Rows are points. The window is the flat piece filled in between its corners: a triangle in 3 columns, a solid with four corners in 4, and so on. A path goes straight from each point to the next, and from the last back to the first. List the points from which the path goes on through the window.

Window, 4 rows:
[[ 2.08  0.52 -0.96  0.53]
 [-1.38 -0.60  0.77 -2.60]
 [-1.70 -1.40  0.25 -1.10]
 [ 1.63  1.47  0.17  1.46]]
Path:
(1): [ 3.07 -1.64 -0.48  0.41]
(2): [ 3.51 -0.42  0.63  0.77]
(3): [ 0.18  1.16 -1.99 -0.05]
(4): [-0.09  1.00 -2.13 -1.20]
(5): [-0.22 -0.69  2.05 -1.74]
(6): [ 4.98 -1.34 -1.12 -0.41]
(7): [-0.59  1.70  0.63  0.27]
(8): [-0.98  1.11 -1.11  1.59]
(9): [ 0.64  0.02  0.97 -1.48]
(10): [-1.32 -0.96  2.34 -1.55]
(11): [-1.17 -0.57 -0.37 -2.04]
(12): [ 0.58  1.32 -0.83  0.16]
Through the window after points: 2, 8, 10, 12

Window (6 x 6):
[[ 0.17 -0.66  1.75 -1.12  3.34  0.74]
 [ 0.79  3.08  0.56  2.05 -5.12 -1.12]
 [ 1.71 -0.33 -1.56  1.32 -1.24  0.03]
 [ 0.87  1.29 -2.18  0.21  0.65  0.48]
 [-0.68  0.04 -0.23 -0.45 -0.92  0.70]
 [ 1.09  0.50 -0.80  0.87  0.19  2.38]]
Path:
(1): [ 2.37  2.84 -0.16 -1.42 -0.99  0.40]
(2): [-0.04 -1.10 -0.11  2.21  0.44  0.14]
(3): [-0.53  0.05 -0.30  0.83 -0.35  0.33]
(4): [ 2.01  1.96  0.63  0.07 -1.39  1.26]
(5): [ 1.91  0.60 -0.97 -1.22  1.19 -0.35]
(6): [-1.88 -2.39  0.44  1.64  0.31  2.83]
(7): [-0.04  0.34 -0.22  1.01  1.03  0.20]
(8): [ 0.86  0.26  0.15 -1.74 -0.26  0.40]
(9): [ 2.75  0.67 -1.15 -2.26  0.45 -0.43]
(10): [-1.46 -0.12  1.10  2.96 -0.97  2.54]
(11): [-0.64  1.15 -2.43  3.19 -1.27 -2.13]
(12): [ 1.66  1.07 -1.17  0.87 -2.46  0.93]
Through the window after points: 3

Window (9 x 9):
[[ 3.08 -1.12 -2.94 -2.18  2.53 -0.95  0.52 -2.23 -0.68]
 [ 1.29  2.18 -2.67  0.70 -0.43 -1.38  0.53 -0.50  1.61]
 [ 0.02 -0.22  2.41 -0.66 -1.09  2.74  1.11 -0.79 -1.17]
 [-0.17  0.42 -0.87 -1.88  0.80  0.63  3.43 -1.06 -0.14]
 [ 0.16 -2.14  0.70  0.52 -0.01  2.44  1.32  1.74 -1.65]
 [ 1.67  1.49  0.69  0.40  0.39  0.39  0.35  1.15  2.64]
 [ 1.01  0.29 -0.42 -0.53  0.69  0.35 -1.70  2.85 -1.60]
 [-0.36 -1.12  3.34  0.31  0.11 -0.57 -1.34  1.69  1.51]
 [ 0.97 -0.29 -0.72 -1.45 -1.18  0.25  1.23  0.79  1.87]]
Path:
(1): [ 0.18  0.74 -2.38  1.87 -0.66  1.97 -0.48  0.11  3.30]
(2): [ 1.46 -1.02 -1.27 -0.06  1.52  2.28  0.96 -0.44  0.50]
(3): [ 0.96  2.43 -1.26 -2.93 -2.16 -3.17  2.18 -0.28 -1.35]
(4): [ 1.73  0.02 -0.06 -1.91 -1.77 -0.86  1.51  1.48  0.44]
(5): [-0.31 -0.47 -0.79  0.25  0.77  2.28  0.21 -0.52  1.87]
(6): [-0.23 -1.08 -0.82  0.34  1.43  1.92  1.55  1.35  1.32]
(7): [ 2.72  2.10  0.95 -1.34 -0.95 -2.56 -0.79  0.09  0.27]
(8): [ 0.86  0.15  2.12 -1.25  0.13 -1.58  0.70  0.35 -0.98]
Through the window after points: 4, 8

Window (12 x 12):
[[ 0.55  1.12 -1.67 -0.35 -1.88 -1.41  3.64 -1.01 -1.52  0.05 -1.48  0.71]
 [ 0.50  2.33 -0.08 -2.13  0.30 -0.72  1.05 -1.15 -1.37 -2.17 -0.49  0.30]
 [-0.49  0.80  0.60  1.74 -0.45 -1.73  3.11 -5.02  1.35 -0.54 -1.59 -0.15]
 [-3.05  1.78 -0.68  0.51 -1.82 -0.67  1.33 -4.12 -0.61  0.49 -1.43  0.46]
 [ 0.63  0.12 -1.02 -1.10  0.23  0.79  0.00  0.91  1.19 -0.86 -2.72  0.32]
 [-0.14 -3.11  2.87  0.36  0.05  1.70 -0.48  0.77 -0.02 -0.39  0.39 -0.18]
 [-1.81 -3.67  0.81  2.04  1.20 -0.98 -1.37  1.09  0.95 -1.80  1.22  0.42]
 [ 0.99  1.47 -0.41 -0.37  0.48 -2.21 -0.20 -1.71 -2.60  0.97 -2.54 -0.11]
 [ 0.14 -2.56  0.48 -0.27  0.17  0.03 -1.54  1.30  2.05  0.22  2.27 -1.87]
 [ 1.24 -2.26 -1.26  0.98  1.20  2.45 -1.16  0.75 -0.40 -1.43  1.04 -1.03]
 [-1.65 -4.21  0.15 -0.77  1.86  0.36  0.25 -0.07  0.26 -0.76  0.19 -1.87]
 [-1.40 -2.59  0.99  1.16  3.18  1.43  0.23  1.29  1.64  0.79  2.10  0.09]]
Path:
(1): [-0.08 -1.58 -0.35 -1.40  0.58 -0.43  0.96 -3.00  0.88  0.22  0.35  1.77]
(2): [-1.04  1.90 -0.73  1.15 -0.41 -0.74  0.04 -0.10 -1.50 -0.39 -2.48 -1.65]
(3): [-2.09  1.60 -1.64  0.73  0.19 -1.13  1.00  1.47 -0.36 -1.58 -1.34 -2.39]
(4): [ 0.50 -1.03  1.13 -0.40  0.26  0.34  1.28 -3.28  0.44  0.34 -0.11  1.12]
(5): [-0.45 -2.46  0.42 -2.70  1.14  2.33 -0.23 -3.14 -0.57 -0.41  1.30  1.85]
(6): [-0.58 -0.98 -0.40  1.00  0.56 -0.19  0.13  1.71  0.59 -0.23 -0.36 -0.99]
(7): [ 0.11  0.13 -0.44  1.36 -0.83 -1.98  0.37  2.30 -1.44 -2.60 -1.59 -2.00]
(8): [-1.25 -2.35  0.46  0.06  1.50  0.42 -0.67 -2.09  1.05  0.79  0.75  1.42]
Through the window after points: 7

Window, 14 rows:
[[ 1.79 -0.82  2.07 -2.95 -0.05 -1.82  1.45  1.70 -1.58 -0.51  1.32  0.47
  -0.02 -2.92]
 [-0.23  1.60  3.03  0.13 -1.38 -0.58 -1.69 -0.47  2.20  0.08 -2.05  1.13
   0.23  0.28]
 [-0.14  0.10 -0.50 -0.69  0.25 -1.22  0.67  0.88 -1.38  1.48 -0.82 -1.03
   0.84 -0.52]
 [ 2.56  1.08 -0.02  1.62 -0.58  1.46  0.84  0.02  0.69  3.45  2.19 -1.01
   0.52 -0.54]
 [-1.73 -4.70 -3.91 -0.86  1.16  1.08 -3.60 -2.31  2.03  2.86 -0.05 -0.12
  -2.75  0.35]
 [-0.10  0.84  2.41 -0.22 -1.36 -0.25  0.39  1.54 -2.65  0.55  1.56  1.13
  -0.23  1.20]
 [ 0.88 -0.31 -1.96  0.58 -2.73  0.21 -1.06 -1.52 -0.85 -0.80 -0.39 -0.75
   0.59 -0.75]
 [-0.51  0.27 -2.88  0.75  1.39 -0.10  0.65 -0.14 -0.72 -1.59  2.81  2.14
   0.10 -2.40]
 [ 1.25  0.47  3.52 -0.25  1.82  2.92  0.73 -0.42 -3.20 -2.48  1.27 -1.25
  -0.18  2.82]
 [-0.30  2.91 -1.28  0.49 -1.82  4.18  4.14 -1.74  2.74  0.05  2.00  0.13
   0.01  2.98]
 [ 1.89  2.32  0.26 -1.17 -0.12 -2.61 -1.25 -0.17 -2.03 -1.23  1.91  0.69
   1.43 -0.07]
 [ 0.81  3.47  1.16 -1.01 -1.29 -0.21 -1.80  0.14 -1.05 -0.89 -0.36 -0.77
  -0.98 -1.52]
 [ 3.15  1.03  0.32 -2.34 -0.85  0.60  1.24  1.81 -1.34 -0.19 -1.94  1.79
   0.07 -1.27]
 [-0.07  1.40  3.59  0.89  0.53 -3.80  0.03 -1.44 -0.18  0.59  0.11  1.93
  -3.06  0.35]]
Path:
(1): [ 1.59  1.96 -0.25 -0.35 -0.53 -1.14 -1.88  1.47  0.33 -0.77  1.04 -1.73
 -1.79  1.44]
(2): [ 1.29 -0.29  1.15 -0.07  0.84 -0.66  0.43  0.59 -0.40 -0.55  1.48 -0.54
 -0.82  1.94]
(3): [-0.41  2.77  0.10 -0.83 -1.82  2.05  0.06 -2.04 -1.80 -0.18  0.77  0.94
  1.30 -3.00]
(4): [-1.10  0.15  0.36 -0.58 -0.07  1.18  1.04 -1.04 -1.08  1.71  0.27  1.52
  1.46  0.11]
(5): [ 2.15 -0.08  0.39  0.38 -0.76 -1.18 -1.93  0.56  1.60 -0.19  0.56 -0.93
 -2.14  0.08]
(6): [ 0.68  0.72 -0.04  1.02 -1.36  0.32  0.35  1.46  0.83 -0.42 -0.33  0.61
 -1.07  0.15]
(7): [-0.48  1.26  0.85 -1.02  0.67 -0.50 -0.78 -2.05 -0.35 -0.20  1.05  1.26
  1.10 -1.16]
(8): [ 0.70  2.69  2.05 -1.34  0.00 -0.26  0.62 -0.66 -0.52  2.26  0.88  0.52
 -0.42 -0.98]
(9): [ 1.00  0.03  0.20  0.35 -0.52 -0.91 -0.93  1.02 -0.47 -2.42  0.24  0.59
  0.45  1.17]
(10): [ 1.03 -0.74 -1.01 -2.52 -1.22 -2.57  0.62  3.04  0.22 -0.26 -1.31 -0.74
 -0.74  1.21]
(11): [ 0.89  1.10  0.70 -0.04  0.28  1.09 -0.54 -1.60 -0.79  0.14  0.86  0.47
 -0.20 -1.18]
(12): [ 0.26 -0.91  1.49 -1.45 -1.01  0.61  1.58 -2.29 -1.99  1.25 -1.31  2.68
  1.87 -2.27]
Through the window after points: 6

Window:
[[ 1.30 -0.71  1.15 -0.65  0.40 -2.36 -1.75  0.35 -2.72 -0.79 -0.93 -0.18
  -0.54  0.74]
 [ 1.39 -0.66 -2.06  0.30  0.50  0.43  0.88  0.78 -1.98 -3.56  1.75 -2.73
   0.60  1.41]
 [ 0.41  0.50  2.12  1.04 -2.61 -2.41  2.93  1.10  0.08  2.91  2.50 -1.08
   0.41  1.21]
 [-0.98 -0.35 -0.52  2.19  0.21 -2.52  1.23  0.04  0.70  0.65 -4.57  1.46
   0.51 -2.10]
 [ 0.09 -2.82 -1.01  2.04 -1.70 -0.85  0.07  0.26  1.41 -1.52 -1.07  2.73
   0.19  2.06]
 [-2.64 -0.20  0.70  0.57 -0.20 -0.19 -0.38 -1.25 -2.95  0.71  0.58 -3.67
   0.29 -1.05]
 [-0.42  2.61 -0.35 -2.98  0.56 -1.49 -0.44  1.14 -1.83  0.41 -0.58 -1.57
   1.48  2.35]
 [-0.24 -2.86 -1.35 -0.66  1.24 -1.56  0.15  1.63 -0.39  1.38  2.35 -0.04
   0.33  1.22]
 [ 0.84 -1.73 -1.82 -1.19  0.12  0.58  2.64  0.52  0.06  3.96 -1.49  3.74
   0.82  0.05]
 [-0.41  0.24 -0.53  0.87  0.35 -2.27 -2.58 -0.11 -1.93  1.73  0.67  4.25
   0.91 -0.26]
 [ 1.69 -0.69 -1.21 -0.08  0.82  0.36 -0.87 -0.71  2.51 -0.72 -1.03  2.01
   0.19 -0.86]
 [ 0.39 -0.03  1.11  4.27  0.53  0.41  2.13 -1.63  0.85  3.36 -0.20  0.81
   1.62  1.65]
 [ 0.22 -0.59  0.01  1.32 -0.14 -2.16 -1.79 -2.70 -1.86 -0.69  1.06 -0.30
   4.08  1.25]
 [-1.24 -0.08 -0.60  0.21  1.52 -1.73  1.33 -3.06 -0.12  0.79 -0.60  0.34
  -2.67 -1.69]]
Path:
(1): [-0.28 -0.32  0.17 -0.57  0.98 -1.02  0.31 -0.18 -1.09 -0.49  0.08  0.53
  0.82  1.13]
(2): [ 0.12 -1.19  0.70  0.51  0.38 -1.12  2.24  0.17  0.14  1.90  0.64  1.19
  1.08  0.05]
(3): [ 0.79 -0.24 -2.77  0.27 -3.18 -0.44 -1.07  0.58 -0.63  0.39 -1.45  1.15
 -0.71  2.31]
(4): [ 2.77 -0.68 -5.26 -1.00 -2.11 -0.88  0.60  1.02 -0.82  2.40 -0.65 -0.66
  1.84  0.72]
(5): [-1.91  0.14  3.02  1.43  1.24 -1.17 -0.39 -0.34 -1.03  0.06  0.25  1.02
  0.81  0.81]
(6): [-0.03 -0.63  1.70  1.43  0.81 -0.41  0.76 -0.90 -0.38  0.14  1.22  1.04
  1.68  0.61]
(7): [ 0.38 -0.47 -1.14  2.72 -0.56 -0.86  0.64 -1.08  0.29  2.33 -1.28  0.47
  1.00  1.61]
(8): [ 1.15 -1.45 -1.09  1.02 -0.78 -1.72 -0.97 -1.27 -0.54  2.58  1.39 -0.81
  0.32  0.41]
(9): [-1.05 -0.03  1.19  0.70  1.98 -0.11  2.23  0.74 -0.56 -1.19 -1.65  2.16
  1.11  1.25]
(10): [-1.78 -1.93  1.25 -0.67  0.60 -0.28  1.12 -1.35  0.30 -2.16 -1.65  1.99
  3.36 -1.97]
(11): [ 1.11  0.46 -1.01  1.41 -0.17 -1.35 -0.46 -0.33 -0.60  1.42 -0.53  0.40
 -1.21  1.01]
(12): [ 0.39  0.65 -2.20  0.75 -0.67 -3.48 -0.56 -0.66 -2.24  2.91  1.36 -2.43
  0.20  0.30]
(13): [-0.18 -1.15  0.53 -0.17  1.04  0.07  0.21 -0.58 -0.71 -0.41  0.11  0.87
  1.65  0.28]
(14): [-0.76 -1.47  2.18 -0.29  1.65  1.61 -0.40 -0.67 -2.16 -0.43  1.51  1.64
  1.78 -0.80]
(15): [-0.19 -0.27 -0.85  0.92 -0.41 -2.24  0.04 -0.69  0.31  1.31 -1.19  0.26
 -0.03  0.16]
(16): [ 1.17  2.59 -2.64  0.25 -2.20 -1.67 -1.08  0.77 -0.88  1.85  0.17 -3.10
  0.97  0.46]
Through the window after points: 2, 6, 8, 16
